Rows are points. Before rounding, the points of a table are all equally far from one centre. They may lie mostly on one side of it. Write the centre, to within rounding.
In the rows, zero is written as 128.

Points (10 x 3):
[[104 106 171]
 [154  96 178]
 [ 95 146 124]
 [105 139 100]
 [106 115 175]
 [168  77 131]
 [145 150 178]
 [117 120  87]
 [122 109 183]
 [150 161 104]]
Centre: [139 120 135]

Points (10 x 6):
[[165 130 135 137 144 135]
 [123 107 144 130 125 116]
 [109 185 107 100 147 138]
 [124  83 134 104 168 167]
 [124 175 143 130 178 166]
 [137  97  95  88 193 129]
 [121 161 120 157 209 149]
 [ 80 143 148 125 198 115]
 [ 88 175 107 117 143 165]
 [131 101 126 112 130 172]]
Centre: [113 130 113 123 168 139]

Points (15 x 9):
[[ 72 145 135 122 103 112 140 190 106]
 [ 85 121 187 137 136 110 128 144 115]
 [ 87  93  98 123 118 126 137 145 109]
 [157 132 160 120  94  90 120 116 145]
 [109 123 122  93 117 131 155  77 141]
 [127  83 145 140 121 115 127 158 118]
 [ 90 154 153 119 106  83 188 146 138]
 [ 65 106 187 120  80 114 164 133 111]
 [134 153 166  73  92 109 187 129 136]
 [165 111 125 102 103 128 151 162 135]
 [102 103 170 115 107 142 133 173  73]
 [139 133 175  65  90 151 145 152 137]
 [ 80 162 168  93  81 102 187 151 121]
 [ 80 158 160  99  67  86 140 139 146]
 [137 135 171 161  89  84 136 149 115]]
Centre: [112 137 146 115  95 128 145 132 113]

Points (17 x 12):
[[135 123 175  90 132 135 103 206 108 128 138 136]
 [117 145 120  80 140  98 110 209 134 150  88  97]
 [127 108 128  78  80 103 120 148  92 122 117 112]
 [178 115 115 148 146 125 106 160 158 137 114 154]
 [139 161 148  60 134 136 142 154 128 136 120 112]
 [167 166 153  88 108  87 108 151 125 156 111 126]
 [134 145 145 101 168 135 133 211  94 151 103 116]
 [190 122 166  82 151 106  97 176 142 127 114 117]
 [114  75 150  99 117 108  97 158 137 129 119 140]
 [124 148 131 121 135  74 150 179 129 127 138 113]
 [179  99 153 113 114  80 129 154  95 140 119  72]
 [114  86 125 113 125 120 115 185  86 180 133  75]
 [185 111 191 107 119 140 135 160 122 136 132  87]
 [146 131  87  94 104 121 131 167 129 184 126  65]
 [129 148 159  84 102 125 129 219 119 163 121  99]
 [169 131 151 120 141 136  92 178  88 106  77 120]
 [148 134 189 127 106  98  94 188 103 155 120 123]]
Centre: [148 120 131 116 124 126 116 169 124 145 115 105]

Points (23 x 18):
[[ 86 131 149 126 139 117 149 182 145 140 151 102 114 145 166 188 140  85]
 [ 93  97 160 184  88  86 156 159 146 150 100 125 132 134 125 178 197 140]
 [ 92 132 167 174 119 141 122 173 182 105  92  81 129 133 120 171 157 135]
 [159 116 163 155 133  87 146 156 143 121 107  79 112 152  96 124 181 159]
 [149 128 191 140 132 147 155 148 143 145  84  89  94 112 135 185 164 113]
 [107  88 152 156 118 105 154 164 109 165 120  72  96 107 100 113 179 165]
 [117 113 150 143 153 148 123 180 143 127  89 104  82 137 103 169 140  99]
 [ 89 126 171 168 133  89 182 185 111 168 123 108 105 125 152 147 143 149]
 [ 96  90  90 113 132 125 203 151 149 115 111  84 115 147 140 160 161 114]
 [105  99 155 111 131 158 166 174 131 153 140  48 103 131 106 177 196 153]
 [118 177 132 102 125 127 147 121 134 111  71 102 110 107 121 166 150 131]
 [142 118 103 157  87 152 179 157 167 133 125  84 121 122  80 166 153 147]
 [113 111 132 145 144 171 157 132 161  87 127  90 124 155  83 148 166 145]
 [ 97 139 128 152 126 106 130 200 167 130 124  67 150 159  95 170 141 118]
 [100 109 135 133 124 118 212 136 125 116 105  87 141 151 120 141  93 134]
 [105 117 153 142 161 130 125 131 135  97 140  89 168 134 102 126 179 126]
 [147 154 160 182 112 134 132 179 148 159 149  62 121 162 141 157 159 134]
 [133 107 125 146 120 121 122 104 124 130  74  75  86 133 127 177 187 113]
 [124 130 173 130  92 103 125 157 165 120 139  65  99 112 124 189 174 153]
 [118 130 121 133 113 126 105 149 129  91 127  57 138 155 142 194 139 137]
 [124  94 152 173 113 144 121 175 141 153 151  95 109 202 144 162 152 132]
 [130 104 132 151  86 161 158 134 170 122 104  73  87 155 127 110 185 137]
 [133 124 186 116  84 111 120 166 104 151 112  77  93 110 117 148 192 126]]
Centre: [108 122 143 132 112 128 149 143 133 148 117  97 126 145 125 153 156 135]

Points (30 x 24):
[[131  97 108 141 144 182 119 121 135 179 143 166 146 144 149 112 118 105
   86 161 144  89 127 108]
 [110 138 109 110 108 216 198 121 168 133 147 109 129 128  79 143 132  72
  124  96 109 152 118  90]
 [110  42 118 131 125 189  88  95 121 123 186 158 139 134 140 127 115 109
  112 121 150 122  89 125]
 [132 106 129  87  88 188 137 132 205 108 158 154 117 132 105  91 133  90
  114 143 153 130 119 154]
 [106  80  89 108 113 222 132 126 188 104 116 147 140 133  99 139 114  77
  149 118 170 105  99 141]
 [131  77 130 108 153 178 148 132 159 105 111 152 126 121 161  77 107  96
  114 158 152 120 155 108]
 [154  83  99 110 111 215 157  97 135 140  79 133 133 117 105 178 128  94
   84 102 117 123  91 112]
 [112 132 144 100 114 134 160 137 164 141 126 120 140 179 165 101  82  88
  103 135 154 164  99 126]
 [ 99 132 158 137  80 190 158 133 152 119 135  99 164 170  89 123 113 124
   67 109 130 131 126 115]
 [ 94  71 144 119 144 213 125 131 116 172 151 129 110 163 105 102 109 144
  109 122 107 148 103 128]
 [ 98 132 139 133 152 189 131 167 161 138 150 159 133 165 141 140 121  74
   78 119 133 120  95 137]
 [ 99  53 103 120  87 180 181 115 178 117 141 162 127 170 109 135 151 122
  118 128 108 128 136 101]
 [102  74  69 141 114 118 175 121 107 127 141 126 147 103  93  98 118 118
   94 117 136 157 128 105]
 [142  58  50 108 156 174 169 102 141 157 149 108 157 155 136 120 135 113
  139 106 122 133 101 133]
 [148  91 105 114 135 174 180  52 160 140 201 121 156 138  96 145 125 130
  132 116 132 137 120 120]
 [124  71 111 127  91 203 167  94 125 117 171 154 146 149  69  82 129 121
  114 114 171 142 130 122]
 [ 69  94 123  97 113 177 145 104 136 107 181 156 118 160  99 152 140 113
   70 144 118 140 114 102]
 [110 102 149 138 108 176 143 146 133 124 168 128 182 125  98 132 135 101
  100 144  81 127 122 130]
 [126 104  81 134 128 190 167 168 107 119 117 160 153 170 109 153 122 126
   94 127 143  91  95 100]
 [133  92 100 133 110 202 163  84 104 118 163 140 122 143 126 159 146 118
  112 120 189 136 160 115]
 [153 104 145 117 112 142 152 124 185 107 160 143 148 158 101 168 112 134
   95 103 200 138  90 126]
 [123 111  90  96 148 179 149 131 135 167 132 176 174 157 122 175 133 121
   84 126 119 107 100 116]
 [129  86  76 125 101 152 160  88 144  91 186 117 155 121 135 139 114 107
   75 146 127 131  84 153]
 [134  80 121 127 134 160 160  78 149 169 109 169 145 105 142  95 136  97
  108 119 174 149 140 134]
 [117 112 111 116  75 182 179 107 134 157 134 177 182 160  93 132  93  90
  102 127 129 121  92 122]
 [164  61 103 139 102 169 178 138 144  96 191 128 119 171 101 115 135 136
   99 112 128 133 125 118]
 [119 111 136  99 142 216 134 114 155 130 161 134 142 123  85 159 116  76
   79 147 103 146  84 143]
 [121  77  80  88 121 198 152  94 179 133 149 118 159 149  63 128 141  95
   92 123 180 132 110 121]
 [154  96  96 135 108 177 162 115 173 121 128 179 183  90 151 127  89 116
   74 131 153 179 107 109]
 [ 95  97 132  88 124 167 176  99 146 102 136 127 180 185 120 124 163 122
   74 117 130 142 103 122]]
Centre: [126 110 108 121 122 176 140 115 150 122 136 132 132 133 123 124 113 121
 115 112 137 143 105 109]

Points (30 x 24):
[[117 114 125  91 110  91 148 129 177 152 129  73 124  86 129  90 208 101
  151 113 154 126 132 125]
 [122 106 149 129 160 106 155 145 182 156 112  85 109 106  68 144 174  95
  150 105 162 117  97 104]
 [110  89 131 146 170  80 145 130 193 143 104 109 145  80 105 136 169 126
  136 151 137 111 115  87]
 [141  90 126  89  86  77 156  85 146 154  80 124 136 109 134 144 161  85
  144  69 129 123 109  86]
 [106 129 152  80 118 105 136 135 172 156  75 110 152 102 104  91 201 120
  154 148 139 147 162 120]
 [110 122 108  87 112 121 145  94 132 155 114 107 183 121  83 124 154 108
  129 111 174 125 142 119]
 [125 115 122 125 117 142 158 117 163 133  97  82 143  98 123 137 191  85
  133  82 148 132 132 130]
 [115 119 108  86  71  89 160 129 137 152 143 101 100 106 121 127 189 133
  120 122 155 144 115  96]
 [115  92  80 104 150  87 114 123 185 157 129 110 110  96  83 168 171 132
  142 134 104  84 122  81]
 [109  87 105  96 106 104 130  98 166 157 114 108 119 133  96 135 209 147
  131  98 175 169 121 124]
 [106  72 164 117 116 163 140  91 160 166 100 132 136  91  85 146 183 102
  130 136 168 146 110 115]
 [122 101 174 118 142 109 150 121 161 169 108 113 138  85 115  96 127 127
  136 157 128 181  78  99]
 [146 108 108 117 158 116 130 125 174 139 154  58  78 119 117 148 183 125
  142 128 132 119 102  82]
 [126 133 147  68 129 102 128 111 179 174 120  78 135  90 123 136 184  89
   89 113 176 139 116  72]
 [135 131 141 123 163 125 145 109 142 143  78  92 133 106 144  92 196 100
  139 122 160 140 105  89]
 [ 90  80 140  79 112 124 141  89 177 128 120  73 137  83  86 138 186 117
  104 128 151 109 114  82]
 [150  99 131 133 142  77 160 118 182 158 125 121 158 103 139 129 156 130
  164 131 171 130 114  97]
 [110 106 169  54 129  91 109 128 155 131 129 125 163 118 109 130 176  74
  190 130 155 154 120 131]
 [110 122 110 140 114 135 132  95 188 180 162 106 142 122  96 127 173  99
  150 110 156 124 102 137]
 [116  99  97 117 130  86 141 130 174 151 107  84 167  83 109 133 149 114
  137 103 172 109 111  89]
 [ 80 108  92  98 107  79 139 100 203 154 100  97 159 107 114 122 179 125
  127 109 161 112 124  73]
 [117 133  84 130 157 104 112  85 162 129 106  70 143 119  76 143 119 103
  151 144 164 160 118  79]
 [141  80 123 106 150 110 131 142 178 109 110  88 136  95 142 110 185 112
  149 120 167 109 121  92]
 [ 75 117  90  97 167 120 150 152 140 155 123 120 137 107 120 131 164  73
  155 108 119 120 101  52]
 [ 99 107 102  73 148 128 106 116 160 173  92  98 113 109 122 159 218 103
   85 127 132 149 107  86]
 [118 125 111 101 156 102 124 111 178 156  72  57 133  80 129 115 173 131
  134 111 141 149  90  87]
 [143 130 131 121 125  97 133 102 189 165 112  36 126 116 120 132 140 111
  169 152 147 127  99  73]
 [117  84 137 126 117  85 163  75 211 149  92  73 126  83 125 149 157  90
  159 154 131 160 119  70]
 [ 98 134 110 123 143 126 179 135 172 155 152 110 132  91 137 110 148 111
  103 123 129 164 130 115]
 [122 101 138  92 136 145 123 101 191 140 131  78 168  91 106 160 211  90
  142 120 120 154 110  85]]
Centre: [108 106 133  99 130 109 115 103 161 152 116 115 111 118 115 131 149  99
 145 126 126 145 132  91]

Points (28 x 24):
[[141 140  98 110 135 202 157 188 130 110 167 164 146 114 116 170 135 149
  147 159 149  89 154 143]
 [120 102  92 113 140 179 153 163 123  79 143 148 161 150 130 167  71 125
  164 172 173 126 165 154]
 [166 118 114 118 129 186 154 166 126  89 158 122 152 113 160 174  87 165
  106 145 134 137 149 160]
 [145 124 129 137 163 198 140 163 139  84 140 153 176 115 119 163  73 125
  137 138 161 126 135 154]
 [168 127 115 107 128 208 158 157 161 105 149 162 134 140  94 152  88 155
  134 158 142 144 160 168]
 [118 112  88 100 133 170 176 176 101 133 156 172 160 130 147 158  71 126
  153 141 175 123 157 122]
 [158 108 102 121  90 178 150 173 132 104 178 159 168 133 147 171 103 157
  140 164 141  87 140 169]
 [147 137 128 110 145 182 139 175 105  79 147 125 144 114 124 166  33 134
  162 137 145 142 142 120]
 [143  78 124  91  84 154 154 171 128 113 156 171 158 135 131 176  67 160
  135 170 146 123 148 138]
 [131 161 112 102 164 173 151 165 108  78 160 142 147 132 121 176  99 128
  129 120 151 140 163 159]
 [152 142  82 133 136 169 115 151 134  76 158 121 125 145 126 153  99 155
  128 152 162 131 147 174]
 [153 111 106  96 120 202 175 164 128  78 150 129 118 128 108 195  93 141
  137 146 166 127 155 167]
 [133 122 118 118 105 184 114 164 138 105 135 157 155  92 134 185  89 104
  138 153 138  93 167 166]
 [144 116  89 131 120 206 143 176 143  86 176 166 168 108 110 158  63 126
  161 143 151 145 149 136]
 [144 102  94 123 153 196 165 178 112  70 150 142 147 113 128 150 114 115
  168 170 136 111 132 129]
 [153 116 152 107 129 210 134 147 133 122 121 154 133  95 139 154  81 128
  136 124 162 157 158 154]
 [112 134 136 127 108 187 132 176 116 100 162 145 194 134 136 183  80  97
  164 134 139 115 159 153]
 [127 124 119  94 120 204 130 203 116  93 136 186 154  97 105 180  83 125
  127 113 113 121 162 116]
 [130 125  99 112 168 182 147 195 127 110 138 153 149  96 140 154 115 138
  137 170 146 114 151 153]
 [122 103  99 110 143 188 144 178 109 100 153 155 183 106 148 155 103 162
  154 167 144 142 172 152]
 [140 122 102 118 145 210 141 133 150 100 124 165 154 110 112 173  82 139
  154 164 146 116 153 129]
 [150 122 100 122 122 208 142 141 105  80 167 137 146 130  99 162  74 107
  124 142 164 142 169 135]
 [134 174 100 113 145 187 155 140  84 110 139 156 132 162 125 151  91 150
  124 143 153 115 153 155]
 [103 149 140 102 135 171 180 161 120  95 133 156 163 101 145 165  92 144
  136 144 148 116 149 156]
 [143 101  95 135 110 172 161 150 135 145 178 143 178 119 119 167  60 138
  133 140 157 131 149 151]
 [112 155 107 117 158 180 112 191 151  95 140 141 164 133 137 174  82 143
  148 140 156  97 146 133]
 [162 153 107 111 128 194 146 144 133 108 154 134 168 129 124 185  97 153
  148 148 168 139 133 157]
 [125 115 112  70 126 189 157 161 150 114 167 161 131 130 111 182  86 159
  124 158 153 126 163 167]]
Centre: [127 110 113 115 112 178 136 169 117 111 139 141 135 138 119 145  95 143
 149 119 130 120 140 142]

Points (29 x 24):
[[148 108 122  78  85 113  90 144 185 121 194 165 164 135 150  74 122 114
  118 163  97  89 144 114]
 [164 130  84 104 113 139  91 107 127 152 126 147 130 156 125 110 118 111
   86 196 105 104  88 166]
 [135 118 102 143 143  99  75 146 188 171 162 137 184 109 155  68 134 119
  119 152 105 104 123 138]
 [156  88 134 151 106  72  86 125 150 135 148 127 140 116 174  97 126 112
  137 164 126 149  83 157]
 [135 119 152 128  99  99 109  90 129 114 168 160 145  73 151 111 135 112
  120 143  73 143  87 138]
 [138 112 130  72 107  92  56 134 112 127 155 166 179 115 169 124 105 126
  127 159  85 108 117 136]
 [161 107 104 127 127 106  61 141 139 151 195 161 140 140 170 116  83 110
   90 155 113  95  88 174]
 [123  97 130 118 116 102  67 142 155 118 153 130 151 117 132  86 163 112
  141 131  96 113  99 100]
 [179 111 110 132 161 126 131 174 114 184 172 146 161  86 145  78 123 154
  101 134 101  97 154 142]
 [155 145  71 114  72  83  78 132 128 120 194 148 174  94 150 115 132 157
   72 148 147 115 110 127]
 [182  83 101 130  77 114  95  98 188 132 163 148 154  83 134 110 128 109
  119 147 117  89  96 118]
 [141  98  61 102  95  97  99 117 189 156 173 115 150 105 113  76 145 126
  142 148  92 112 125 140]
 [167 100 154 142  98  65  89 150 138 151 183 135 141 112 140 120 122 118
  120 158  46 133  99 124]
 [125 102 151 116 113 140 101 125 131 125 168 154 163 103 117  96 111 124
  147 163  79 101 116 157]
 [151 133 155 122 128  99 100 116 153 123 192 132 168 105 169 101  92 141
  155 169 113 120 103 126]
 [151  85 121 102 116  98 119 112 138 118 124 173 160 135 172 127 149  93
  131 169 110  80  99 130]
 [129  90 109 107 113 140  97 105 182 154 145 142 151  86 124  76 121 105
  118 125 152 127 147  88]
 [141  87 144  82  97  52 108 126 142 179 167 160 109 102 116 142 132 134
  117 125 105 132  95 162]
 [213  84  83 109  87 100 110 162 132 158 161 138 134 134 162  96 101 158
  144 132  84 121 139 157]
 [167  87 138 130 102  99  93 108 145 163 133 154 181 132 166 101 124  68
   92 150  98  95 148 112]
 [175  62 135 134  97 104  84 168 139 180 147 140 130 124 131 100 113 127
  117 129 118  79  92 133]
 [173 136 143  87 124  58  85 114 143 146 146 183 103 102 146 113 137 111
  112 133  87 107  95 149]
 [120  98 118  99  74  98  79 129 133 178 162 126 179  97 174  75  99 127
   95 154 125 119 171 110]
 [140 108 139 112 102  77  56 150 143 138 181 143 180  93 128 104  93 131
  124 167 108  92 125 133]
 [164 105 122  93 124 111  84  94 176 160 160  94 127 142 159  86  85 117
  112 166  96  90 115 149]
 [166  52 105 103  72 113  99  99 169 142 142 147 147 168 130  92 126 115
  103 133 109  94 116 112]
 [176 115  54  96 110 109  93 130 139 121 171 170 161 139 143  80  64 142
   87 168 138 106 152 122]
 [143 117  95 106  76 117  91 111 128 163 175 116 161 112 167  78 130 154
  133 105 125  77 125 145]
 [179 124 132  87 144 126  94 174 157 124 142 128 134 110 165  93  86 107
  109 169 101  91  95 130]]
Centre: [150 112 106 112 115 106 117 130 141 149 160 146 132 120 146 116 121 135
  94 147 111 126 130 123]

Points (31 x 24):
[[151 120  66 154 120 140 158  77 117 104 149  99 126 119 144 134 130 113
  118 131 137  57 128 160]
 [153 135 122 123 137 144 181  84 108  94 139 124 196 145 145 151 101 130
  135 148 148 102 164 155]
 [163 107 111 157 136 182 167  91 129  72 148  97 149 132 126 129 132 119
   96 162 143 115 172 194]
 [118 132 127 126 161 162 180  96 121 103 178 108 166 124 143  93 116  99
  122 127 141 109 150 178]
 [ 92 145 123 198 123 147 179  75 104 131 169  77 117 130 144 141 137 115
  137 136 156 116 126 183]
 [155 124 106 128 147 102 156 112  92  86 165  85 148 114 186 154 119 129
   96 136 129 121 132 159]
 [125 129 127 122 128 184 170  65  99 122 166  82 140 162 158 156 117 165
   98 155 137 108 152 183]
 [170 144 122 175 115 150 177  88 105 108 143  96 162 141 124 122  92 117
   93 156 148  79 129 186]
 [127 146 144 177 111 165 176  77  71 102 122  76 151 128 137 142 138 132
  102 131 117  63 153 160]
 [158 136 137 120  62 153 170  94 123  84 149  76 113 172 140 149 112 140
  164 118 164  77 133 167]
 [155 167 149 146  75 118 176  78 111 138 154  87 145 141 126 124 100  80
  107 143 118  95 140 169]
 [ 86 149 126 133 135 151 183  83 139 134 143 107 136 155 129 107  88 125
  124 118 136 102 200 153]
 [108 114 132 150 101 129 187  91 119 111 156  93 152 115 112 119  89 180
  116 113 143  87 185 199]
 [159 149 119 154 109 167 180  92  92  86 151  99 125 142 100  95 102 140
   88 118 161 148 133 191]
 [125 110  99 156 112 144 196 113 131 108 175 116 140 149 123 114 157 133
   74 148 127  83 126 157]
 [136  99 129 150 148 168 152  89 125 105 102 110 145 180  95 123 113 150
   89 134 118  71 152 128]
 [130  99 122 168 125 148 179  72  91  95 129  68 169 136 115 132  89 144
  140 145 114 101 164 187]
 [135 127 109 144 106 154 206 101 117  73 150  50 134 155 117 125 127 108
  146 100 155 113 165 191]
 [137 150 158 163 107 155 181 114 101 124 165  59 151 159 148 111  79 129
  149 135 162  83 179 133]
 [118 118 133 206 135 122 168 109 111 132 121  85 161 110 120 124  80  95
  118 129 133  77 143 158]
 [152 146 147 168  98 150 169  61 148 146 136  94 177 117 142 168 131 122
  101 134 163 132 164 175]
 [136 156 149 132 107 137 170 102 146  64 148 116 161 123 147 159 129 163
  137 113 155  76 139 146]
 [126 125 115 160 125 188 155  88 147  92 155  76 142 169 110 122 152 116
   88 140 137 102 127 197]
 [142 116 157 173 124 134 201 133 157 123 162 123 142 175 134 133 150 122
  111 157 153  87 148 153]
 [107  82 104 134 100 121 189  92 128  90 139  95 167 139 152 110 123  99
  115  82 134  97 127 159]
 [121 133 101 181 108 117 208  87  95 117 140  68 130 132 118 151  90 148
  150 141 174 121 142 163]
 [151 119 115 129  79 143 194  85 102 118 117  72 168 168 119 125 122 111
  149 117 117  97 137 187]
 [151 143 133 145 126 125 160 112 134 127 161  70 185  94 124 110  95 109
  148 141 136 121 185 170]
 [122 156  91 176 118 148 164  99 120 124 144 100 165 134 159 127 104 131
  104 136 170  80 132 185]
 [135 128 104 179 123 168 149 122  83 121 127  52 127 125 161 115 100 174
  134 131 135  90 133 146]
 [137 131 114 147 113 145 169  79 122  77 125 112 156 158 122 114  93 103
  121 110 140  57 176 167]]
Centre: [131 112 140 141 108 138 142 112 112 119 145  91 129 138 119 141 123 127
 116 120 149 119 150 147]

Points (28 x 24):
[[ 92  95 165 132 156 153 141 139  98  88 131  91  56  73 145 123 196 127
  135 117 108 149 145 125]
 [ 94  87 179 131 179 137 146 133 122 151 133  55  85 107 113  81 141 141
  161 127 135 168 118 153]
 [136 119 161 135 146 182 146 141  83  82 125 124 108 127  75 113 122 144
  141 153 125 135 136 149]
 [123 116 211 107 163 169 168 135 132 146 148 116  77 148  85  98 139 122
  170  95 153 154 144 146]
 [121  85 174 152 162 136 159 146 120 137 151 122  50  82 105  79 125 135
  142 115 140 123 122 180]
 [109  93 140 115 174 151 152 153  82 124 148  85  66  67 112 101 117 145
  163 104 162 201 150 137]
 [105 110 153 136 139 168 172 133 123 102 105  93  82 141  79  92 164 160
  146  76 171 156 127 124]
 [111 114 179 121 189 160 158 160  98  76  89 102 137  71 137 105 150 124
  155 111 151 183 130 133]
 [ 95  68 151 145 133 140 161 138 126  66 103  86 107  83 111 106 136 144
  156 116 136 124 141 160]
 [114  84 148 140 180 122 124 123 125 127 115 118 127 127  93 125 135 164
  179  96 153 154 139 157]
 [122 135 144 166 155 169 139 131  92  90 131  96  94  91 110 121 141 125
  192  84 157 116 144 158]
 [120 108 138 112 147 156 115 174 109  93 127 110 104 118  78 158 147 102
  197 125 138 160  98 142]
 [128 112 135 131 178 172 137 112 133 107 113 117 101 107 109  65 169 123
  165 146 128 136 139 157]
 [147  91 159 150 155 173 148 178 103 133 123 126  98  84 113 125 114 150
  135  99 163 151 129 166]
 [123 113 161  98 161 166 182 121 106 134  92 113 110 108 109  99 142 197
  172 119 167 128 131 168]
 [100 130 170 119 172 152 157 130 105 111 118 127  66  58  90 124 109 107
  195 123 183 147 125 164]
 [112 115 165  89 194 161 180 117 120 104  80 109 111 145 123 136 119 135
  124 100 131 157 144 132]
 [100 110 154 151 181 153 180 161 148 101 132 108 108 132  73 104 141 114
  151 134 134 141 106 134]
 [165 121 146 130 171 124 174 132 125 117 129 133 132 134 136 114 188 139
  174  77 106 157  87 142]
 [126  92 139 133 166 172 151 111 141 111 110 134  90 108 113 102 147 172
  131 130 128 130 130 156]
 [163 111 169 103 205 149 125 151 133 123 161 108 131  75  86 119 125 163
  142 121 129 173 103 127]
 [114 130 155 143 154 134 171 187 158 131  97  95  86 112  98 110 187 156
  192 115 180 132 167 133]
 [111  86 126 135 128 140 158 137 108  90 105 141  81 104 120 101 143 162
  146  87 167 109 168 172]
 [110 101 129 120 152 164 146 172 156  81 105 104 119  96  96 124 151 142
  161  87 124 188 128 141]
 [147  90 192  89 200 140 170 144 117  99 100  94 100  86 122 128 161 178
  166 106 137 153 159 166]
 [138 138 212 117 162 159 150 189 119 162 133  92  80 118  83  94 133 173
  144 137 125 123 145 148]
 [144  90 119 107 111 135 143 187  88 117 124  96  93 142  93  72 172 146
  162  71 116 150 149 145]
 [115 155 142 132 179 140 124 153  75 104 126 117  96  83 114 163 180 156
  150 112 181 173 152 169]]
Centre: [136 147 156  90 135  99 151 149 116 114 129 104  93  97 119 111 143 129
 142 115 146 138 130 126]
